Each point is reached from the start by the listed moves, each made once or not at all, plus a little noise. Say if it took an odd or an even number of moves. Then give how often each move was made.

Moves:
(1): [ -9   4 -41  52   9]
(2): [ 18 -12 -48  21 -12]
(3): [  6 -73  34 -12  25]
Start: [ 24  -5 -22  25  -7]
Points:
[ 22 -76 -29  65  29] -> even (1, 0, 1)
[ 24  -7 -24  26  -5] -> even (0, 0, 0)

Moves:
(1): [ 11 -15 -49  24   7  13 -39  25  -5   2 -10]
(2): [  7 -31  12 -21  -7   2 -30  -7   4  -5  18]
(3): [  0   7  -1 -13  26   6  -8  10 -11   2 -11]
(4): [ 34   7 -15  18   3  35  29   9  40  -5   2]
(5): [-10   2  44  27  39   0  51  -9  28  18  12]
(6): [  35    9 -108  -13   -3   34  -19    6    1  -19   23]
(7): [-61   1  51 -11   1 -16  19 -34  13  21 -30]
(8): [-42 -30  -8 -18 -18  18 -26  -1 -35 -15  -5]
Start: [ -2 -20   3 -11  17  -5   8   0  17  21  24]
Points:
[-62 -71 -47 -74 -11  33 -44 -34   3   5  30] -> even (0, 1, 0, 0, 0, 1, 1, 1)
[  23  -42 -106  -26   45   67  -37    7   60   19   17] -> even (1, 1, 1, 1, 0, 1, 1, 0)
[ 40 -35 -93 -55  32  34 -47  12   9  -1  58] -> odd (0, 1, 1, 0, 0, 1, 0, 0)
[-35 -94   2   3  38  31 -33   9   8  22  38] -> even (1, 1, 0, 0, 1, 0, 0, 1)
[-25 -46  49 -22  15  13  25 -32  77  30  15] -> odd (0, 1, 0, 1, 0, 0, 1, 0)

Moves:
(1): [-22   5  -3  -5  13 -22   4  -1  -2  -6 -11   8   8   7  -7 -11]
(2): [-11  -4  16  16 -34  32 -18 -31  -2  11 -12  -9  44  26  25  13]
(3): [ 18   6 -16   6  -1   5 -20   2   0 -12  -3   4 -31 -12  -4 -20]
(4): [ 6 -3 -2  4  0  9  8 -7 -3  7 13 -2 25 -5  6  5]
(5): [ 43 -10   7   6 -18  24 -32   5 -11   6  -7   8  11  18  18   4]
(6): [ 35 -23  -9  23 -59  43  -1 -25  -8  -1  -3   5  28  12  18  19]
(7): [ -5   8  12 -16  11   1  11  -6   1   9  -3  13  12 -12   3   7]
(8): [-10  10   9  16   6  -5  -4  11  13 -18 -12  15  14  -3  -8   0]
(9): [-12  -6  -8  -3   6  -6   1  -2  15   0  -4  12  14   7   6  16]
(10): [  1  -6  -1  11  18  16  15   1  -8  -4  20  12 -18  -2   2  -4]
(11): [ 14 -13   3  12  -7  -1 -17  -2 -20   8  11  -8 -28 -13 -16   7]
(12): [ 40  16 -28  20  -8  -6 -25  26 -26 -18 -14 -32 -42 -20  -4   4]
(13): [  5  -7   5  -9  -3  12  -4 -12  -3  -9   2  -2   9   2  -1   3]
(14): [ 21  -3  -4   7 -10   7  -4 -23   0   2  -4  -3   6  17   8  13]
Start: [ 19   4  20  19 -10  18   1   8  -1  -3  42  10   9  13 -25 -22]
Points:
[119  -1 -22  67 -22  51 -52  -3 -54 -33  55 -16 -99 -14 -40 -20] -> even (0, 0, 1, 0, 0, 0, 0, 0, 0, 1, 1, 1, 1, 1)
[ 70 -22  -9  58 -64  49 -25 -28 -32  -8  50  18  13   1 -27 -21] -> odd (1, 0, 1, 1, 0, 1, 0, 0, 0, 0, 1, 0, 0, 0)
[ 58 -22  25  80 -87 121 -26 -44 -10 -35  34  36  53  36   9 -12] -> even (0, 1, 1, 0, 0, 1, 0, 1, 0, 1, 0, 0, 1, 0)
[ 78 -24  31  49 -37  94 -56 -66 -33   7  39  45  60  44  13  13] -> odd (1, 1, 1, 1, 1, 0, 1, 0, 1, 1, 1, 0, 1, 1)
[ 88 -35  21  43 -51 105   4 -26 -14  17  56  59  77  30  30  30] -> even (0, 0, 0, 1, 1, 1, 1, 0, 1, 1, 0, 0, 0, 0)
[ 68  -8  25  56 -60  70  11 -41   3  -2  34  37  91  21   4  21] -> odd (0, 0, 0, 1, 0, 1, 1, 1, 0, 0, 0, 0, 0, 1)
[ 74 -19   9  55 -42  92  -3 -45  12 -35  34  66  41  16  -3  14] -> even (0, 0, 1, 0, 0, 1, 1, 1, 1, 1, 0, 0, 1, 1)
